Every row gives one point. A path goes straight from each point to the next, and from the last back to the first. The post is the endless flat space through its rows: a point in 2 columns, a line in 3, a plane in 4, and so on, so that a path can go around it. How many times does the path go around the post? Going back the other way cancels.

Post:
[[2.8 2.4]]
Path, 25 rows:
[[-10.5  11.3]
 [  1.0  37.2]
 [ 21.1   8.9]
 [ 18.9  -8.0]
 [ -3.4 -20.8]
 [-16.7  -1.4]
 [ -6.9   9.7]
 [ 19.3  30.7]
 [ 24.1  11.1]
 [  7.3 -14.9]
 [-17.0 -15.0]
 [-37.1  -2.7]
 [-11.6  32.8]
 [ 26.1  30.2]
 [ 42.6  -8.0]
 [  7.4 -26.1]
 [-18.0 -10.7]
 [-10.1   3.3]
 [ -2.5  25.8]
 [ 13.6  14.3]
 [-13.7  25.7]
 [-50.0  -8.5]
 [-21.3 -34.7]
 [  3.9 -11.2]
 [-30.5 -11.4]]
Times around: 3

Post:
[[-27.7   9.7 -10.9 -24.7]
 [ 17.5  -4.9  19.1  35.6]
 [-18.5  -3.8   2.8 -21.1]]
Path:
[[-24.0  -1.2 -26.1 -29.6]
 [ 13.2  16.7  -0.3  15.8]
 [  6.1  10.7  18.5   2.7]
 [ -5.5   3.7  -4.4 -10.9]
 [ 19.2  14.6   4.8  24.3]
 [-35.8  56.7 -41.7 -36.7]
 [-12.9  27.3  -5.7 -13.8]
 [-21.1   5.7  16.2   5.9]
 [-10.5   9.8  -4.4  21.8]
 [-30.9  -0.1 -24.4 -45.4]
 [-10.8  -6.5  -9.7  -1.7]
 [  5.0  10.2  -3.7  -1.4]
 [ -6.9  17.2 -14.9 -17.1]
 [-11.8   1.6 -19.0  -6.6]
 [ -3.9  -5.3   9.4  30.8]
 [ -6.4 -20.6  28.0  19.4]
 [ -9.4   0.5 -20.9  15.2]
 [-15.6   1.8 -13.7 -30.3]
 [ 40.9 -13.5  51.4  44.6]
 [-16.2 -17.6  27.0 -11.9]
 [-47.7   8.0 -22.2 -38.0]
 [  6.6  -6.5   4.3   9.1]
 [  2.2  42.9 -13.6  13.3]
 [  0.6   6.4  17.1 -13.7]
 [  0.5 -10.9   0.2 -19.4]]
Times around: 2
